Rows are points. The ring and each string are closed loops that go straight from each point to the next, and from the last back to the first. Before rounding, they use only three directions, however many columns there are. How many times does the string pass through the ring? Passing back the other way cancels.

Ring (9 x 3)
[[ 14  39 -69]
 [ -8  47 -55]
 [-36  38 -28]
 [-47  12   4]
 [-37  -4  15]
 [ -5 -22   9]
 [ 20 -25 -15]
 [ 32 -18 -40]
 [ 33  10 -67]]
String (13 x 3)
[[ 37  34 -95]
 [ 31  66 -72]
 [-29  49 -70]
 [-47  16 -41]
 [-51  -1 -28]
 [-77  -7   0]
 [-64 -10  44]
 [-46 -41  36]
 [-30 -56   6]
 [-12 -11 -28]
 [ 13  -2 -29]
 [ -5 -27 -52]
 [ 19 -19 -92]]
Times through: 0
String (25 x 3)
[[-23  10 -19]
 [-16  17 -11]
 [-39  -9 -17]
 [-71 -22  14]
 [-75 -28  40]
 [-24   2  35]
 [  9  23  15]
 [  1  13 -13]
 [-36 -19  -7]
 [-68 -41  21]
 [-52 -17  33]
 [-38   7  39]
 [ -5  25   3]
 [-14  17 -10]
 [-37   4 -15]
 [ -6  31 -12]
 [ -4  59  -2]
 [-10  58  -8]
 [  5  34 -20]
 [ -3  39 -20]
 [-27  60 -18]
 [-18  54 -17]
 [  6  40 -17]
 [-32   9 -25]
 [-68  -4 -21]]
Times through: 2

Ring (10 x 6)
[[ 23 -12  28  22 -10   8]
 [ 25 -21  45  17 -24  12]
 [ 17 -19  42   4 -26  12]
 [  7 -12  26 -10 -23  10]
 [ -8   5 -12 -29 -18   6]
 [-13  13 -32 -34 -15   4]
 [-15  22 -54 -33  -7   1]
 [-11  25 -56 -21   4  -1]
 [  2  16 -29   3  12  -1]
 [ 11   6  -6  14   7   1]]
String (28 x 6)
[[ -7  10 -25 -23 -13   4]
 [-14  20 -28 -23  13  -3]
 [-21  28 -48 -31  15  -4]
 [-19  28 -95 -48 -32   6]
 [-15  27 -86 -37 -21   4]
 [ -6  18 -54 -20 -13   3]
 [ -5  16 -17  -9  15  -2]
 [-11  28 -40  -8  31  -8]
 [ -3  28 -57  -1  20  -5]
 [  8  14 -36   7   1   2]
 [ 10   3 -13   3 -11   6]
 [  1  10  -3   1  14  -1]
 [  8   8   7  16  23  -3]
 [ 32 -15  26  33 -16  10]
 [ 34 -23  29  26 -37  16]
 [ 39 -31  43  29 -46  19]
 [ 35 -30  47  25 -42  17]
 [ 16 -11  21   6 -21  10]
 [  1   5  10  -1  12   0]
 [ 23 -26  62  14 -23  12]
 [ 31 -41  69   8 -59  22]
 [ 19 -25  39  -3 -46  17]
 [  6  -5   8  -8 -19   8]
 [ -2   6   4  -9   7   1]
 [ -7   5   7 -20   1   2]
 [-12   3  -5 -36 -20   7]
 [-10   1 -26 -45 -46  13]
 [ -4   4 -24 -27 -28   8]]
Times through: 5
